Every row gives one point. To make a cloud, some directions were put in groups of two or more. Within a group, all points are equally far from the middle, so they leave a hole (a ring in 2 directions, a hollow ball in 3). The other directions are filled evenly. Then the cloud was stretched, turned, moved and blurred a little. How many holes are there, and how many directions does each take, smallest first?

Cloud (15 x 2):
[[-23  58]
 [-69  37]
 [ 39 -17]
 [ 41 -15]
 [ 40  -2]
 [ 38  11]
 [ -8  55]
 [-20 -65]
 [ 20 -53]
 [ 27  30]
 [ 37  11]
 [  2 -63]
 [-60 -43]
 [ 35 -35]
 [-59 -44]]
Holes: 1 (2)

Cloud, 20 rows:
[[-78  28  39]
 [ 40  15 -24]
 [ -6 -77 -14]
 [-45  36 -34]
 [-70 -28   5]
 [-55  45 -17]
 [ -6 -77 -29]
 [-26 -32  50]
 [ 45  -1   3]
 [-79   6  -6]
 [ -1  26 -56]
 [ 54 -23 -31]
 [-34   8 -61]
 [ 51  -6 -17]
 [ 44   2   2]
 [-40 -40 -58]
 [-17 -75 -16]
 [ 53 -37 -49]
 [  9  20  48]
 [-13 -63  17]]
Holes: 1 (3)

Cloud (19 x 3):
[[  25  -55   56]
 [ -95   46   35]
 [  35  -50   15]
 [  29  -56   28]
 [  43  -11   45]
 [  34  -51   40]
 [  19    5  -38]
 [  39  -10   -5]
 [   6  -59   67]
 [ -50  -52   33]
 [  19  -48  -39]
 [  34  -32   66]
 [  -7  -29   62]
 [-101   31  -36]
 [  -9    2   -1]
 [ -23   60   -9]
 [  12   27    7]
 [ -29   17    5]
 [ -24   21  -35]]
Holes: 0

Cloud:
[[-58  10  -9  13]
 [-23 -46 -22  18]
 [-28 -24  30 -81]
 [-43  28  -7  70]
 [-86 -28 -27  12]
 [-29 -21  43  66]
 [ 13  34  60  -4]
 [ 15  -3  60 -37]
 [-63  -3  16 -19]
 [ 30  71 -33   2]
 [ 77   0 -21  24]
 [ 15 -12   3  61]
 [ 18 -58 -53  -5]
 [ 63 -21  46 -46]
 [ 40  48 -41  -2]
 [ 54  28  84   2]
 [  6  23 -50  41]
 [ 33  46 -70 -39]
 [ 58  25  -5   8]
 [-64   7  22   7]
 [-12 -18  31  61]
 [ 30  54 -22  31]
 [ 13 -55  25  25]
 [-23 -66  46  -6]
 [-16 -23  38  55]
 [-31  14  43  63]
 [ -9 -42  53 -30]
 [ 27  65 -31 -22]
 [-10 -99  11  29]
 [-71 -18 -51  32]
 [-63  -1  24  34]]
Holes: 0

Cloud (54 x 6):
[[  18  -44   64   64  -34    2]
 [  22   -8   83   37  -33   11]
 [  -3    6   58    2   39  -61]
 [ -53  -41  -42    9  -45    2]
 [  34   32  -17  -59   -8   15]
 [ -24  -28  -39  -28  -41   65]
 [ -68  -39    2  -45   36   22]
 [  12    1   -2  -65   40   50]
 [  -4  -47   46  -57    9  -62]
 [  52   16  -28   18   15   63]
 [ -53  -61   61    4   19   26]
 [ -22  -73   63   46   -2  -69]
 [ -11   41    4  -17   11   42]
 [ -25   -9  -64  -35   46   18]
 [   9  -17   26   61   27   10]
 [ -35   35   32  -25    5  -23]
 [ -18  -10  -15   59  -56  -13]
 [  46  -16   76   40   -9  -22]
 [  37  -55   23   49   19   26]
 [  18  -48  -53  -45   54  -14]
 [ -60    1  -34   15   -7   -1]
 [  43   18  -52   12  -50   27]
 [ -73  -16   53  -25   -1  -43]
 [  30    3   37   68   -6   -8]
 [  21   -9   42   30  -23   68]
 [ -53    6   -4   18  -18  -61]
 [ -19  -43   49    3    4   65]
 [ -34  -39  -45   36   -6   42]
 [ -78  -89   -4  -11   -4   -6]
 [  10  -82   23  -26  -11  -67]
 [ -12  -24   38   56   15  -70]
 [   8  -39   77  -35   38  -11]
 [ -17 -113   20   29  -11   -3]
 [  -4  -29   22   14  -88   29]
 [ -18  -71  -27   24  -36   59]
 [ -52  -61   56  -10   36  -72]
 [ -35  -92   13   24  -51   11]
 [  23   -2   -8   36   34   51]
 [  23  -81    9   57  -26   -6]
 [  25  -44  -14  -66  -19   59]
 [ -34  -36   54   47  -69  -41]
 [  48   12   33  -48  -28    5]
 [ -53  -36   -7   58  -18  -13]
 [ -36  -63  -13  -35  -20  -64]
 [  18  -36   11  -65   59   28]
 [ -50  -19   75   27   15  -55]
 [  42   16   41  -11   47   -5]
 [  63  -60  -22   14  -32   46]
 [ -72  -61    1    8  -47   -1]
 [  25  -18  -59   45  -28   22]
 [  18  -64   56   53   -2   17]
 [  21   -8  -25   40  -14   75]
 [  35  -31   74  -38  -15  -16]
 [   8  -37  -11   -7  -21  -83]]
Holes: 1 (6)

Cloud, 48 rows:
[[-34  54 -17  15 -36  39]
 [-28 -20  10  28  33  43]
 [ 21 -21 -39 -32 -87 -34]
 [ 37 -86 -44   8   0  22]
 [ 20  45  50 -15 -14  56]
 [ 23  31 -13 -76  24  10]
 [ 47   5  28 -78  58  18]
 [-55  66  37 -82   3  -1]
 [-13  47  24  14   3  45]
 [-38 -57  13 -39   6  11]
 [ -4  33  -5 -64  45  29]
 [ 34 -16  -4 -79 -13  13]
 [-68  52 -46  -1  -2 -45]
 [ 34 -61  10 -33  31 -20]
 [ 39   2  67 -44 -33  45]
 [-50   1  17   9 -49 -13]
 [ 24 -28  21 -48  36 -48]
 [ -1  13 -32 -90 -35  -3]
 [-41  40 -74 -15  -6 -68]
 [ -9  71 -66 -54  -6  -5]
 [ 56  41  18  18  35  -3]
 [-10  22  95 -49 -16  -9]
 [ 37 -17  23 -58 -11 -32]
 [ 60  -8 -38  22   8  16]
 [-33   4 106 -38  20 -18]
 [-67  15  -3  -2  -3 -31]
 [-24  61  70 -61 -47 -22]
 [ 48  42 -33   7  16 -19]
 [  2 -12 -93   5 -17  41]
 [-33  58 -37 -45   4  26]
 [-75  44  -5 -11  16 -60]
 [-10  48  45  24  37  19]
 [ 22  25   7 -81  50  12]
 [ 31   1  46 -50 -42 -19]
 [-21  23   7  -3  80  27]
 [ -4  -1 -64 -25 -41 -62]
 [-63  63 -12  16 -14 -29]
 [ 14  27   6 -89  -6 -54]
 [-47  11 -16 -41  21 -67]
 [ 31  36 -42   1  39 -35]
 [ 28   2  18 -78  -2 -38]
 [ -8 -44 -36 -73 -48  15]
 [-85  33  -2 -46 -38 -56]
 [ 51 -49 -31  17  14   0]
 [ 13  88 -45 -55  20 -30]
 [-41  11 -25 -86 -33 -33]
 [ 68 -11 -51   4   0  52]
 [-49  35  41 -84  12   7]]
Holes: 2 (2, 2)

Cloud (75 x 8):
[[   4   -9  -43  -58   19   18   19   -2]
 [  43   -9   32  -84  -25  -13  -29   19]
 [ -33   -8   50   24   19   92  -11  -29]
 [  25   43   -1  -10   32   29   12  -57]
 [ -26  -44   20   34   14   59  -73   35]
 [ -17  -18   29   51   55   55  -40  -85]
 [  -4  -58  -41  -58   12   62  -25  -48]
 [  35  -35  -28  -76   -5  -66  -48  -15]
 [  94   58   15  -18   47  -37  -69    9]
 [  31   57  -28    0    4 -119    3   21]
 [  26  -29  -23  -18  -18  -95   17   40]
 [ -76  -75   19   23   28   76    2  -23]
 [  41   24   18  -99   53   46  -21   13]
 [ -26   21   18  -47  -52   46  -58   13]
 [  52  -14  -13    9   12   21  -19   42]
 [  36  -26  -20  -71  -10   31    9   31]
 [   6   17   18   35  -33   59  -85   18]
 [   9  -56   12   42  -22  -69   -2  -52]
 [ -33  -19   22  -39   85   11    2  -40]
 [ -14   -6  -29   52  -15  -98    4  -12]
 [  29   10   30  -37   47   -7  -42  -38]
 [   6  -30  -18    6   43    8  -38   71]
 [ -24    1   33  -75   35  -85  -48   -2]
 [  37  -16   41   45   -4    4  -70   -6]
 [ -22  -46   13   56   22  -95   -8   -9]
 [  20  -37   95    5  -46   27  -34  -41]
 [  30  -69   -1   14  -39    4    6   58]
 [  19    5   40   -4   24  -80  -38   -2]
 [   5  -22    0   71  -17    7  -52   60]
 [   9  -60  -65    0    4  -69  -50   67]
 [ -19  -63  -65  -17   -4  -26  -60   41]
 [  16   66  -15    0  -15  -26   45   25]
 [  65   15  -20  -36  -16   30   -4  -37]
 [ -31   31   56  -36    1  -28  -79   -2]
 [  32   36   -1  -36  -11  -39   -3  -21]
 [  38  -74  -19  -48   49  -29   11  -35]
 [  15  -34   -8 -106   10    7  -18  -24]
 [ -67   55   -3  -35    6  -64   -3  -24]
 [  64   -5  -60  -50  -32  -18  -62   -9]
 [  -6  -12   72   38   49    8  -35  -63]
 [  24   29   60   -4   31   18    0  -67]
 [  28  -34   59  -38   59   81  -21  -10]
 [  49   13   25    6   80  -14   32   -6]
 [  24   -5  -55  -37   19  -35   17  -63]
 [  57   44   35   39   34    2  -80  -28]
 [ -43  -31   18  -29   16  -27  -95  -12]
 [ -47   -9    1   24   10   35   -7  -41]
 [ -55   56   12   24   44   83  -19   37]
 [ -55    4   -2   16   42   63  -61  -12]
 [ -44   17   56  -40  -30   48  -24   19]
 [   5  -45   16   -6   14   95    9  -61]
 [   2  -20  -26   22  -21  -24  -29   38]
 [   5    9  -38  -67   -8  -63  -43    2]
 [  46    9   15  -99    5  -71   28  -33]
 [ -21  -56   -5   25  -22  -14  -25   -8]
 [ -26   64   -7   33   17    3   51   15]
 [ -52  -62  -35   -3   67    2   18  -46]
 [   5  -29   19   -8   -5  -51   64  -15]
 [  10   -7    2  -14   46  -13   19   91]
 [  25  -23  -37  -15   13   67   36   35]
 [  49  -23   20  -77   58  -35   12  -14]
 [  66   12   33  -41   56  -21    3   24]
 [  29   92  -17  -66    4  -19   31  -18]
 [   2  -13  -58  -28  -13  -71   52   11]
 [ -25   43   36  -31    1  -65  -59  -30]
 [  24    8  -34   14    1  -62   25   47]
 [  22   51  -28  -58  -17  -51   41  -53]
 [ -15  -22   38   64  -26   49  -41  -28]
 [  -5  -44   70    7   42  -17  -71  -72]
 [  96   -1   22  -50   40    2    5  -45]
 [  -7  -12   45  -78  -10   29  -43  -10]
 [ -30  -77    5   21   90   65  -31    1]
 [ -55  -65  -11    1   45  -13    0  -49]
 [ -44  -17    6  -27  -46   19  -56  -13]
 [ -36  -39   36   17    6    0   28   27]]
Holes: 0
